Each point is reached from the start by the listed moves, each made once or not at all, plus a little noise. Say if it took an odd or an even number of moves. Then give how often each move was made.
In the rows, zero is written as 128.

Moves:
(1): [199 161 146 112]
(2): [105 203 123  89]
Start: [133  64 125 128]
Points:
[208  95 145 108] -> odd (1, 0)
[131  67 128 130] -> even (0, 0)

Moves:
(1): [160 141 175 145 164 131  68]
(2): [132 170 112 100 149 105 134]
(3): [110 162 184 106 123 122 168]
(4): [ 86 147 120 167 153 132 138]
Start: [120 142 127 122 134  94 116]
Points:
[ 80 163 119 160 159 100 124] -> odd (0, 0, 0, 1)
[ 97 249 204 127 212  71 112] -> even (1, 1, 1, 1)
[104 175 183 100 131  87 159] -> odd (0, 0, 1, 0)
[ 83 204 102 133 179  75 132] -> even (0, 1, 0, 1)

Moves:
(1): [146 149 103 111 114 125 137  99 115 119]
(2): [ 99 168 165 112 119 149 113 123 131 125]
(3): [178 124 148 156 121 129 154 166 115  98]
(4): [133 121 134 144 152 157 106 127 115 156]
(5): [117  86 129  86 155 109 161 118 106 131]
(6): [118 129 157 112  72 146  89 141 125 134]
(7): [107 111 116 108 165 157 142 148 160 131]
(8): [136 148 110 113 128 102 126 152  92 150]
(9): [157 148 136 129 171 136  94 132 168 124]
Start: [154 131  99 111 128 132 113 156 129 159]
Points:
[107 152 125  75 159 179 112 175 163 162] -> even (0, 1, 0, 0, 0, 0, 1, 0, 0)
[249 162 115 142 189 143  83 221 106 174] -> even (0, 0, 1, 1, 0, 0, 0, 1, 1)
[129 145 146  34  98 175  79 123  78 182] -> odd (1, 1, 0, 1, 1, 1, 0, 0, 0)
[142  89 102  71 156 114 150 142 106 159] -> odd (0, 0, 0, 0, 1, 0, 0, 0, 0)
[154 133 123  76 153 187  55 194 199 166] -> odd (0, 0, 0, 0, 0, 1, 1, 0, 1)

Moves:
(1): [139 132 132 121 124 153 120 119 120 124 134 101 119 142 128]
(2): [112 163 114 135 108 130  90 110 124 129 155 116 114 138 144]
(3): [103 123 144 143 121 102 169 155 119 166 125 132 116 161 133]
(4): [134 130 128 155 147 121 151 127 133 120 147  99 107 124 109]
(5): [139 131 110 145 185 130 115 147 116 129 134 134 139 115 152]
(6): [135 115  84 155  98 160 154 127 132 149 112 131 129 119 102]
(7): [136 143 124 124 137 121 134 151 129 138 139 117 116 112 127]
(8): [155 117 143 143  95 116 118 146 128 102 162 135 153 152 116]
(9): [120 111 112 116 122 138 110 136 171 119 129 139 104 159 136]
(10): [133 117 119 121 137 107 115 116 120 151  89 105 149 157 155]
(11): [104 110 141 134 136 119 126 117 175 147 142 127 145 103 130]
(12): [154 127 126 128 119 120 140 109 127 127 141 141 135 135 143]
(13): [126 146 146 129 148 143 140 139 147 110 119 104 162 145  99]
(14): [123  85  90 116 154 137 128 125 118 105 152 132 122 149 112]
Start: [141 114 114 143 129 126 130 146 123 129 133 107 130 122 130]
Points:
[151 155  94 176 201 150 103 148 213 122 221  31 119 142 144] -> odd (1, 1, 0, 1, 1, 0, 1, 0, 1, 0, 1, 1, 1, 0)
[177 114  63 212  98 150 193 176 121 119 239  34 123 218  62] -> even (1, 1, 1, 1, 0, 1, 1, 1, 0, 0, 0, 1, 1, 1)
[159 131 113 140  94 144  55 144 165  95 154  39 165 249 139] -> even (1, 1, 0, 0, 0, 0, 0, 1, 1, 1, 0, 0, 1, 0)
[140  47  20 211 203 116 194 174  92 179 126  72 125 179 123] -> even (0, 0, 1, 1, 1, 1, 0, 0, 0, 1, 0, 0, 0, 1)
[192  48  47 189 115 165 175 160 185  64 199  92 147 208  52] -> odd (0, 0, 0, 1, 0, 1, 0, 1, 1, 0, 0, 1, 1, 1)
[155 120  75 226 104  99 153 185 148 195 219 115 153 132 151] -> even (0, 1, 1, 0, 1, 1, 1, 1, 0, 0, 1, 1, 0, 0)
[165  55  53 227 190 117 197 205 112 135 149  55 184 219  83] -> even (0, 0, 1, 1, 1, 1, 0, 1, 0, 1, 0, 0, 1, 1)

Moves:
(1): [125 128 115 132 129 104 118 147 131 127 114 130 122 131 136 122 138 132
 125 142 121 115 139]
(2): [143 144 125 131 110  90 139 143 164 138 140 144 124 112 104 121 129 136
 143 118 138 142 114]
(3): [114 141 133 110 151 134 121 131 136 140 146 151 122 121 114 121 134 145
 131 152 132 148 127]
(4): [141 108 135 130 107 129 123 121 130 130 143 151 134 123 132 132 106 132
 130 130 120 129 160]
(5): [110 127 122 129 123 110 117 122 105 157 116 136 160 114 117 132 111 132
 121 137 145 134 104]
(6): [140 133 127 136 122 127 107 133 132 141 159  94 132 124 149 130 124 136
 104 107 130 133 116]
(7): [137 135 148 104  87 130 118 122 104 120 153 137 120 112 109 107 125 141
 151 120 110 112 134]
(8): [143 118 120 123 137 104 139 136 106 145 134 144  99 126 131 125 134 140
 138 116 123 133 144]
(9): [119 122 132 130 133 129 137 112 133 151 129 126 121 120 128 135 128 122
 107 131 124 106 129]
(10): [130 115 135 129 112 131 114 107 119 127 136 100 130 125 140  89 171 151
 115 114 126 132 168]
(11): [105 131 122 129 130 133 122 129 144 131 133 135 134 111 128 133 127 107
 146 148 111 134 113]
(12): [144 146 132 132 123 126 116 137 130 129 129 148 132 119 125 116 141 112
 115 109 132 130 121]
(13): [126 127 143 123 140 121 139 134 130 131 148 106 147 106 145 106 135 138
 119 106 135 123 129]
(14): [122 125 126 144 129 148 128 144 136 138 129 145 133 154 118 122 122 128
 143 140 133 121 129]
(15): [143 110 128 112 151 125 121 105 139 138 138 129 123 119 134 117 116 118
 128 127 133 126 109]
(16): [ 99 113 123 118 142 103 126 101 145 117 149 131 140 129 145 141 146 118
  85 102 133 124 119]
(17): [147 130 123 120 118 151 134 131 141 144 122 137 130 135 108 108 147 138
 119 129 103 132 114]
(18): [126 122 148 118 137 114 109 127 137 144 123 110 122 139 125 124 128 143
 174  87 115 157 148]
(19): [148 138 123 133 139 129 152 119 139 135 122 130 146 127 133 144 135 134
 149 139 116 116 112]
(20): [116 122 132 137 133 132 136 118 144 116 125 132 139 100 156 131 112 152
 124 125 133 117  96]
Start: [127 127 121 139 142 139 126 136 127 114 110 126 126 151 149 119 139 118
 129 145 127 142 128]
Points:
[ 82 111 164 124 115  76  66 111 127 141 151 122 192 101 188  28 190 186
 116  48 132 129 132] -> even (1, 0, 0, 0, 1, 0, 1, 0, 0, 1, 0, 1, 1, 1, 0, 1, 0, 1, 0, 1)
[192 136 150 107 165 159 139 120 160 206 207 170 137  81 165  44 156 187
 118 108  93 105  51] -> even (0, 0, 1, 0, 0, 1, 1, 1, 1, 0, 0, 1, 1, 1, 1, 0, 1, 0, 1, 1)
[161 144 166 103  89  63  97  86 171 214 201  91 196  76 142  39 222 181
  94   7  96 146 100] -> even (0, 1, 0, 0, 1, 1, 1, 0, 1, 1, 0, 1, 1, 0, 0, 1, 1, 1, 1, 0)
[172 134 120 137 168  99 116 166 241 202 156 107 160 129 150  64 161 150
 196 110  82 162  71] -> even (1, 1, 0, 0, 0, 1, 0, 0, 0, 0, 1, 0, 1, 1, 1, 0, 1, 1, 1, 0)
[153  46 140 117 162  88  83  98 169 209 201  96 123 148 204  35 198 178
  79  41  88 138 193] -> even (1, 0, 0, 1, 0, 1, 0, 1, 1, 1, 0, 0, 1, 1, 1, 1, 1, 1, 0, 0)
[190 139 140  88 113  86  98 143 172 179 157 191  85  99  88  48 161 128
 218  74  68 184 100] -> even (0, 1, 0, 0, 0, 0, 1, 1, 0, 0, 1, 1, 0, 0, 1, 0, 1, 1, 0, 0)
[154 146 161 129 141  59  83 169 197 192 189 135 130  96 157  72 151 163
 122  78 124 174 156] -> odd (1, 1, 1, 1, 0, 1, 0, 0, 1, 0, 0, 1, 1, 0, 0, 0, 0, 1, 0, 0)

Moves:
(1): [141 141 115 127 110 121 143 115 122 139 120 131 120 136 123 129 138 120
 133 119 130 118 128 139 128]
(2): [ 93 152 123 142 118 136 117 117 135 107 132 115 118  96 127 110 136 120
 118 143 133 138 124 118 125]
(3): [141 126 131 143 132 121 126 116 126 135 129 130 139 111 121 137 138 128
 136 114 115 137 131 139 124]
(4): [138 109 111 135 126 134 121 137 127 124 133 114 164 132 116 117 134 118
 141 120 133 136 109 141 132]
(5): [112 135 135 110 123 123 126 116 141 136 125 119 137 139 127 113 143 142
 134 122 113 141 141 130 133]
(6): [132 118 130 127 131 142 129 122 142 128 128 125 125 132 122 131 137 131
 122 123 113 116 125 128 126]
(7): [128 122 143 118 135 109 132 126 126 104 131 127 119 127 101 127 125 126
 128 123 143 149 139 125 144]
(8): [138 144 130 112 145 118 141 142 131 120 118 124 130 125 128 125 141 111
 145 137 128 121 138 133 122]
(9): [117 117 132 142 120 133 128 135 137 127 132 125 139 140 122 142 126 122
 117 138 129 144 133 151 113]
(10): [119 128 117 132 122 129 132 127 137 140 146 131 121 124 141 120 123 116
 132 131 130 131 130 133 131]
(11): [143 130 128 113 119 141 137 133 128 126 141 134 124 118 107 143 136 140
 133 148 137 131 117 118 118]
(12): [121 130 120 128 134 136 125 130 133 102 128 150 138 121 135 126 121 150
 122 128 118 125 133 146 143]
(13): [138 131 135 133 129 135 155 124 123 115 137 109 125 126 150 142 141 127
 117 118 136 133 132 121 118]
(14): [128 136 121 136 134 125 144 125 112 130 129 138 136 138 120 120 131 132
 127 127 124 121 138 119 118]
(15): [135 147 137 141 113 107 118 147 135 122 147 112 107 138 128 121 123 142
 129 130 122 127 114 123 132]
(16): [138 147 117 148 142 111 115 125 147 144 129 139 131 144 129 140 148 128
 111 147 155 127 138 117 147]
(17): [124 113 108 118 139  98 125 134 138 125 112 129 128 118 136 123 143 131
 106 113 127 125 134 141 115]
(18): [129 110 120 139 123 120 136 125 114 128 131 112 136 118 138 134 122 135
 133 150 106 126 132 138 155]
(19): [127 133 112 108 124 112 127 115 139 119 141 138 133 134 147 142 102 110
 136 123 116 130 132 125 112]
(20): [149 125 144 125  95 135 113 127 119 124 132 144 134 129 141 100 126 115
 114 127 121 137 148 120 121]
(21): [109 120 129 125 125 116  93 124 125 117 147 139 135 142 139 143 143 132
 139 136 132 106 130 130 116]
(22): [124 131 104 135 129 141 114 135 120 126 120 130 108 132 140 125 140 129
 139 138 122 148 125 134 128]
(23): [127 129 125 129 137 133 118 135 128 133 137 113 124 122 126 128 117 132
 119 125 132 127 144 131 132]
(24): [122 144 145 123 134 130 129 133 105 126 139 131 124 138 125 125 129 117
 111 123 112 123 106 151 133]
Start: [111 115 135 118 150 115 132 142 172 135 156 149 108 104 146 133 144 126
 144 124 114 162  98 132 137]
Points:
[132 129 130 108 105  19 125 124 188 119 184 147 115 127 128 107 146 118
 115  78  79 209 173 167 100] -> odd (1, 0, 1, 0, 1, 0, 1, 0, 1, 0, 0, 0, 0, 1, 1, 0, 1, 0, 1, 1, 0, 0, 1, 0)
[105 147 125 124 125 101 148 101 173  98 178 143 119  60 133  68 181 118
 141 127  58 185 185 168 173] -> odd (1, 1, 1, 0, 1, 1, 1, 1, 0, 1, 0, 1, 0, 1, 0, 0, 0, 1, 0, 1, 0, 0, 1, 0)
[ 97 149 119  82 106  92 102 171 222  97 227 109 124  97 149  78 166  81
 111 133  67 195 101 183  91] -> even (0, 1, 0, 1, 1, 1, 0, 1, 1, 1, 1, 0, 0, 0, 1, 0, 1, 0, 1, 1, 0, 0, 1, 1)
[ 84 166  91 111 125  75 155 123 187  71 192 122 126 113 165  95 186 128
 107  78  55 157  78 179 117] -> even (1, 1, 0, 1, 1, 1, 0, 0, 0, 0, 0, 1, 1, 1, 1, 0, 1, 0, 1, 0, 0, 0, 0, 1)
[121 162 133 108 133  69  80 176 187 120 192 174 104 172 147 120 249 134
 105 165  84 165 122 162  98] -> odd (0, 0, 0, 0, 1, 1, 0, 1, 1, 0, 1, 0, 0, 1, 1, 1, 1, 0, 0, 1, 1, 1, 0, 1)
[ 64 193  85 117 161  74 120 114 196  61 192 152 108 132 168 151 204 115
 139 154 134 198 178 155 125] -> even (1, 1, 0, 0, 1, 0, 1, 1, 1, 0, 0, 1, 1, 1, 0, 1, 0, 0, 1, 0, 1, 1, 1, 0)
[150 150 142 129  87 118 111 154 199 122 200 163 144 162 114 114 196 144
 105 138  93 179  86 188 155] -> odd (1, 0, 0, 1, 1, 1, 0, 0, 1, 0, 1, 1, 0, 0, 1, 1, 0, 0, 0, 1, 0, 0, 0, 1)
[151  95 121 122 121 144 149 155 163  91 176 130 173  86 162 129 205 137
 168 152  63 236 129 193 138] -> odd (0, 0, 1, 1, 1, 0, 0, 1, 1, 0, 1, 1, 1, 0, 0, 0, 0, 1, 0, 1, 0, 1, 0, 0)
[ 43 102  43 149 153  93  55 128 220 105 179 143 143  94 183 107 226 151
 134 165  88 171 109 182 179] -> odd (0, 1, 0, 1, 1, 1, 0, 0, 0, 1, 0, 1, 0, 0, 0, 1, 1, 1, 0, 0, 1, 1, 0, 0)

Moves:
(1): [130 125 132 130  97 122 148 144 129 138 147 123 121 136 106 137 116 106
 131 102 102 157 141 107 138]
(2): [138  97 145  87 130 119 133 152 132 145 100 140 101 130 118 147 142 123
 136 158  95 154 137 134 119]
(3): [123 110 130 143 119 104 133 107 135 106 130 139 143 135 136 125 125 150
 122 126 128 127 129 128 155]
(4): [121 140 130  97 137 134 130 153 127 117 145 143 142 121 122 137 138 144
 124 140 121 133 104 131 118]
(5): [140 126 125 103 168 121 141 144 156 131 139 130 138 118 120 144 131 110
 137 125 130 133 146 128 149]
(6): [144 142 117 127 121 139 146 127 118 135 127 138 142 130 129 173 126 153
 100  95 129 123 126 153 120]
(7): [142 144 127 120 108 140 131 135 127 144 138 136 132 129 112 142 137 129
 115 130 140 113 136 134 158]
(8): [127 116 116 135 137 125 134 124 155 139 126 135 119 115 137 148 133 103
 120 102 151 140  95 127 130]
(9): [146 126 133 112 135 135 114 122 128 104  96 133 120 131 122 170 101 127
 121 123 102 118 126 130 135]
(10): [127 127 141 115 104 130 126 113 137 124 139 124 128 129 130 133 136 118
 132 141 123 113 126 143 147]
(11): [134 128 117 151 116 116 122 123 138 144 114  97 138 101 138 104 149 137
 121 121 141 112 121 114 120]
(12): [141 147 109 117 150 120 119 121 121 139 127 133 140 116 111 114 146 143
 122 109 127 139 121 134 143]
(13): [129 122 112 137 124 121 122 150 143 116 122 145 109 140 128 111 135 137
 127 115 107 132 123 144 100]
(14): [119 132 146 140 135 129 150 129 154 146 136 140 124 155 115 116 126 134
 138 144 110 119 113 122 137]
(15): [114 126 120 115 136 160 129 125 126 141 122 116 130 129 128 140 123 122
 125 138 121 131 138 130 147]
(16): [124 107 138 112 137 112 131 145 104 123 140 130 140 118 102 116 122 131
 151 114 128 127 148 126 127]
(17): [117 120 112 122 112 147 141 113 120 159 150 125 124 133 108 139 112 133
 167 149 137 136 134 101 106]
(18): [142 124 129 119 138 148 127 136 117 125 137 117 125 123 134 138 141 132
 130 140 113 138 141 129 102]
(19): [137 140 135 124 136 137 114 117 120 120 119 133 141 125 146 121 134 118
 133 125 130 121 119 140 129]
(20): [150 149 146 139 128 130 148 135 121 126 137 130 117 128 140 132 129 139
 135 119 120 140 124 139 134]
(21): [139 127 122 116 148 130 137 131 130 118 131 133 122 113 133 116 123 121
 125 131 122 138 127 133 129]
(22): [129 122 116 129 129 149 139 131 137 108 134 103 140 147 129 149 124 130
 127 116 164 132 120 141  95]
(23): [108 110 162 126 140 143 111 114 171 103 147 120 140 132 126 133 114 126
 130 118 126 140 133 141 126]
(24): [127 125 160 118 112 129 146 129 138  94 134 132 124 124 121 132 149 128
 127 133 121 123 135 110 119]
Start: [130 122  99 120 115 128 123 129 123 106 122 141  98 123 121 118 112 114
 103 113 113 128 121 110 129]
Points:
[179  65  67  77 127 115 140 146 149  39 143 147  97 119  82 162 101 105
 104  29  75 181 107 144 117] -> odd (1, 0, 1, 0, 0, 0, 0, 1, 1, 1, 0, 1, 1, 0, 0, 1, 0, 1, 0, 0, 1, 1, 0, 0)
[163 114 141  56 102 122 191 184 131 148 155 200  57 148  28 115 159 159
 171 133  45 162 144 108 119] -> odd (0, 1, 0, 0, 0, 0, 1, 0, 0, 0, 0, 1, 1, 1, 0, 1, 1, 0, 0, 1, 0, 0, 0, 1)
[169 134  92  31 146 194 140 158 128 105 145 115 143 100  62 154 143 148
  93 128  87 106 104 139 151] -> even (0, 0, 0, 1, 0, 0, 1, 0, 1, 1, 1, 1, 0, 1, 1, 1, 0, 1, 0, 0, 1, 1, 0, 0)
[166  93 190  45 140 155 167 187 158  12 183 158  83  87  84 196  98  89
 119  55  41 201 117 101 104] -> even (1, 0, 0, 1, 0, 0, 0, 1, 1, 0, 0, 0, 0, 0, 0, 1, 0, 1, 0, 1, 1, 0, 1, 1)
[165  89 109  50 136 184 150 126 209  51 114 183 115 119 114 207 158 130
  52  47 110 181  97 195 135] -> odd (0, 1, 1, 0, 0, 1, 1, 1, 0, 0, 0, 1, 1, 0, 1, 0, 0, 0, 1, 0, 1, 1, 1, 1)
[196 156 130  41 179 179 142 128 167  63 170 158 147  80 104 179 157 124
  66  66 101 143 149 163 156] -> odd (0, 0, 0, 0, 1, 1, 1, 0, 0, 0, 0, 1, 0, 0, 0, 0, 0, 1, 1, 0, 1, 0, 1, 1)
[166  98 152  49 105 166 185 139 230  39 184 166 134 120  90 197 121 140
 120  97   7 144 119 116 108] -> even (1, 0, 1, 1, 1, 1, 0, 0, 1, 1, 1, 0, 1, 1, 0, 0, 1, 1, 1, 0, 1, 0, 1, 1)

Moves:
(1): [162 140 123 120 147 141 124 122 116 119 116 123 108 127 133 135 116 130
 136 106 158 115 113 119]
(2): [131 125  83 123 129 145 135 149 110 148 145 124 139 166 103 145 130  86
 155 122 161 126  99 145]
(3): [160 129 159 106 125 108 137 137 117 145 115 155 120 115 139 131 133 128
 139 121 109 120 131 118]
(4): [120  98 120 140 127 126 151 146 123 113 124 124 130 106 142 127 132 118
 137 128 128 126 146 137]
(5): [125 126 128 123 120 122 142 131 125 129 149 111 121 108 127 130 132 120
 133 127 134 143 120 138]
(6): [149 141 135 126 137 138  80 139 133 119 110 109 136 112 118 104 147 143
 144 132 129 136 115 112]
(7): [123 122 125 123 135 132 122 138 127 110 138 134 117 126 147 143 144 131
 116 130 131 125 147 148]
(8): [128 142  99 132 113 133 116 124 114 136 118 117 113 126 129 126 138 119
 139 112 136 139 125 133]
(9): [150 128 129 122 141 116 129 130 106 130 125 142 137 129 145 116 129 117
 126 141 102 120 135 125]
(10): [110 149 132 136 158 109 174 141 125  98 111 108 125 117 149 127 146 112
 162 102 120 125 147 143]
(11): [131 114 104 116 142 108 107 123 119 128 136 150 115 123 138 126 135 124
 108 111 107  94 136 136]
(12): [123 138 134 153 120 137 125 137 126 152 126  94 128 145 134 122 141 134
 126 118 161 129 134 135]
(13): [140 137 127 124 125 129 124 129 117 110 162 130 115 101 135 105 139 127
 146 116 108 131 149 130]
(14): [128 118 139 122 126 128 134 105 128 119 136 124 137 127 125 129 134 150
 115 107 130 142 128 117]
(15): [146 139  98 142 125 115 128 124 120 121 125 130 134 126 118 141 113 130
 125 134 112 134 116 128]
(16): [124 112 105 112 133 105 127 116 139 125 125 132 151 125 133 125 114 118
 117 153 125 112 132 149]
(17): [123 127 120 126 135 121 137 127 129 113 132 123 126 117 109 114 107 130
 118 135 129 127 137 119]
(18): [123 139 143 134 120 137 102 144 134 108 119 135 150 120 142 124 141 140
 101 132 165 154 123 130]
(19): [151 123 132 123 139 129 135 115 147  81 129 136 112 134 126 112 124 136
 119 147 134 127 121 134]
(20): [155 133 112 109 123 143 135 124 152 145 138 141 133 144 102 112 124  94
 111 155 131 110 103 131]
(21): [152 132 169 108 107 113 110 119 125 146 136 131 120 115 132 135 153 106
 132 123 148 139 126 103]
(22): [139 121 113 133 133 123 131 116 124 150 153 142 119 112 123 100 125 121
 133 123 112 134 147 120]
(23): [122 114 144 123 126 122 126 150 139 152 113 122 141 160 143 141 106 116
 123 123 117 136 131 139]
(24): [128 129 150 123 134 124 134 126 124 144 110 136 130 122 132 133 119 124
 137 114 121 129 137 146]
Start: [112 122 149 150 125 103 135 142 134 122 131 134 148 116 122 110 125 125
 125 148 132 122 135 119]
Points:
[174 125 137 125 154  86 200 208 115  86 157 145 135  81 155  68 186  32
 165 106 175 101 144 207] -> even (0, 1, 1, 1, 1, 0, 0, 0, 0, 1, 1, 1, 1, 0, 0, 0, 0, 1, 1, 1, 0, 0, 0, 1)
[247 105 165  62 141  57 129 146  85 111 177 177  94 103 155 152 139  68
 148  68 138 121 125 157] -> odd (1, 1, 1, 0, 1, 0, 1, 0, 0, 0, 1, 0, 1, 1, 1, 0, 0, 0, 1, 0, 1, 0, 1, 1)
[249 161 197 111 104 114  92 167  98 170 108 115 105  50 137  58 189  68
 191  93 181 115 135 104] -> even (1, 0, 1, 1, 0, 1, 0, 1, 0, 0, 0, 1, 1, 0, 0, 0, 0, 0, 0, 1, 1, 0, 0, 1)

Moves:
(1): [131 127 138 121 122 136 130 146 150 133 137 122 141 144 121 134 125 128
 134 130 131 139 132 115 126]
(2): [139 148 130 167 126 137 137 130 144 137 124 134 143 129 121 125 137 113
 125 107 128 136 147 133 137]
(3): [103 129 129 154 124 145 121 133 130 107 127 129 116 134 127 138 116 122
 142 116 112 126 143 124 122]
(4): [134 124 117 138 143 124 129 153 135 146 100 124 118 137 140 124 119 130
 125 128 138 113 112 152 136]
(5): [116 131 124 144 109 140 130 154 122 149 112 142 143 133 149 138 119 148
 120 126 138 120 114  93 116]
(6): [140 129 123 121 142 121 145 124 119 130 127 133 137 147 126 139 129 128
 143 130 126 118 127 112 114]
(7): [149 135 116 122 132 121 137 135 134 152 119 152 126 145 140 113 115 123
 118 146 116 134 149 109 128]
(8): [132 129 116 124 112 115 138 138 119 125 124 132 136 128 136 114 118 110
 122 131 127 146 127 122 137]
(9): [134 134 127 135 125 116 126 117 133 109 133 122 132 130 126 131 119 133
 117 131 105 145 114 123 146]
(10): [ 86 132 122 139 128 158 133 132 128 144 106 142 131 125 113 144 120 119
 108 143 157 139 144 139 128]
(11): [131 134 143 132 123 131 119 139 130 144 126 134 138 104 131 128 107 127
 138 152 131 129 102 124 133]
(12): [138 136 106 119 152 139 125 119 141 136 143 119 131 139 134 114 122 112
 126 166 139 116 138 128 130]
(13): [112 140 133 137 116 130 137 129 128 136 130 110 149  95 142 124 127 138
 134 120  98 127 134 131 121]
(14): [125 136 138 130 119 125 104 125 119 123 125 135 134 145 130 136 125 135
 117 121 116  99 137 135 128]
(15): [119 135 130 135 144 140 118 141 107 162 130 122 117 117 132 110 123 136
 136 129 132 158 137 103 124]
(16): [120 121 130 134 111 104 137 129 133 126 133 125 138 123 127 135 122 149
 153 126 128 125 135 132 127]
(17): [107 119 135 137 125 136 137 117 139 118 115 116 129 149 126 119 131 145
 125 138 108 119 125 133 123]
(18): [133 121 145 124 140 165 140 135 143 125 108 143 129 128 128 115 121 132
 134 144 141 132 150 132 135]
(19): [128 134 127 123 113 149 128 123 104 126 128 144 134 140 121 115 120 106
 152 123 131 120 121 163 152]
(20): [148 111 138 143 143 129 147 120 114 133 123 116 129 143 127 123 125 135
 130 126 119 143 139 147 135]
(21): [ 97 132 138 126 123 145 146 126 138 146 119 119 134 132 154 140 120 123
 127 123 126 126 138 101 145]
(22): [147 132 129 124 132 118 127 114 115 131 125 121 125 107  91 145 110 114
 112 115 120 118 123 131 129]
(23): [134 129 144 120 138 126 146 129 132 123 144 135 133 127 127 131 114 127
 132 127 138 126 124 125 137]
(24): [104 114 142 151 150 131 124 150 118 134 140 146 137 128 128 120 132 138
 111 123 117 120 145 136 138]
Start: [142 133 142 120 138 115 126 132 119 126 139 145 144 123 117 122 120 121
 130 129 125 132 132 131 134]
Points:
[ 94 146 188 189 173 233 153 210  79 181 119 213 213 189 127 102   7 109
 145 198 137 163 177 105 188] -> even (1, 0, 1, 0, 1, 1, 0, 1, 1, 1, 1, 1, 0, 1, 1, 0, 0, 1, 1, 1, 0, 0, 1, 1)
[116 147 146 234 190 217 200 157 107 188  62 167 218 157  98 103  57 119
  98 156 101 111 170 194 183] -> even (0, 1, 0, 1, 1, 1, 0, 0, 1, 1, 0, 1, 1, 0, 0, 0, 1, 1, 1, 1, 0, 1, 0, 1)
[155 130 155 147 173 118 188 181 142 160  86 159 193 152 115  90  54 130
  98 160  44 133 159 116 160] -> odd (1, 0, 0, 1, 0, 1, 1, 1, 1, 0, 0, 0, 1, 0, 0, 0, 1, 1, 0, 0, 0, 1, 0, 1)
[176 168 155 121 155 135 141 159 154 200 146 134 188  77 110  92  31 135
 152 206  85 176 165  81 156] -> even (1, 0, 0, 0, 0, 0, 1, 0, 1, 0, 1, 1, 1, 0, 1, 1, 0, 1, 0, 0, 0, 1, 0, 0)
[ 89 160 173 217 169 229 177 206 137 184  97 163 197 173 132  89  18  90
 123 135 109 147 173  98 219] -> even (1, 1, 1, 1, 1, 0, 0, 1, 1, 0, 0, 1, 0, 0, 1, 0, 1, 1, 1, 0, 1, 1, 1, 1)
[130 138 157 178  77 113 173 203 128 179 120 157 205 121 164 115  40 147
 166 150  72 171 153  79 128] -> odd (1, 0, 1, 0, 1, 0, 1, 1, 0, 0, 1, 0, 1, 0, 0, 1, 0, 0, 0, 1, 0, 0, 0, 0)
[143 166 165 215 202 219 193 150 127 206  82 188 180 160  95 114   9 113
 115 207 114 170 186  68 154] -> odd (0, 1, 1, 0, 1, 1, 1, 0, 1, 1, 1, 1, 0, 0, 1, 0, 1, 1, 0, 1, 0, 1, 1, 0)
[ 41 179 149 179 156 226 177 174  92 230  79 146 188 118 137 137   7 104
 158 171 122  95 119 101 152] -> even (0, 0, 1, 1, 1, 1, 0, 0, 0, 1, 1, 1, 1, 0, 1, 0, 1, 0, 1, 0, 1, 1, 1, 0)
[ 77 169 117 224 138 155 156 174 105 167 107 163 192  99  88 113  59  62
 134 120 113 109 193 214 183] -> odd (0, 1, 1, 1, 0, 0, 0, 1, 0, 1, 0, 1, 1, 0, 0, 1, 0, 0, 1, 0, 0, 1, 0, 1)
[130 130 167 156 123 192 186 193 129 170  50 207 198 233 137  96  29 129
  99 179 124 148 155 157 198] -> odd (1, 0, 0, 1, 1, 0, 1, 1, 1, 1, 0, 0, 0, 1, 0, 0, 1, 1, 1, 1, 0, 0, 1, 0)
[ 86 167 221 235 165 196 145 184 101 180 107 178 208 105 113 127  47 160
 133 112  66  97 175  79 129] -> odd (0, 1, 1, 0, 1, 1, 0, 0, 0, 0, 1, 0, 1, 1, 1, 0, 1, 1, 0, 0, 0, 1, 1, 1)
[136 179 151 210 173 169 151 163  77 201 136 191 195 193 159  73  36  69
 141 160  54 157 205  99 213] -> even (0, 1, 1, 0, 0, 1, 1, 1, 1, 0, 1, 1, 0, 1, 1, 0, 0, 0, 1, 1, 1, 0, 0, 1)
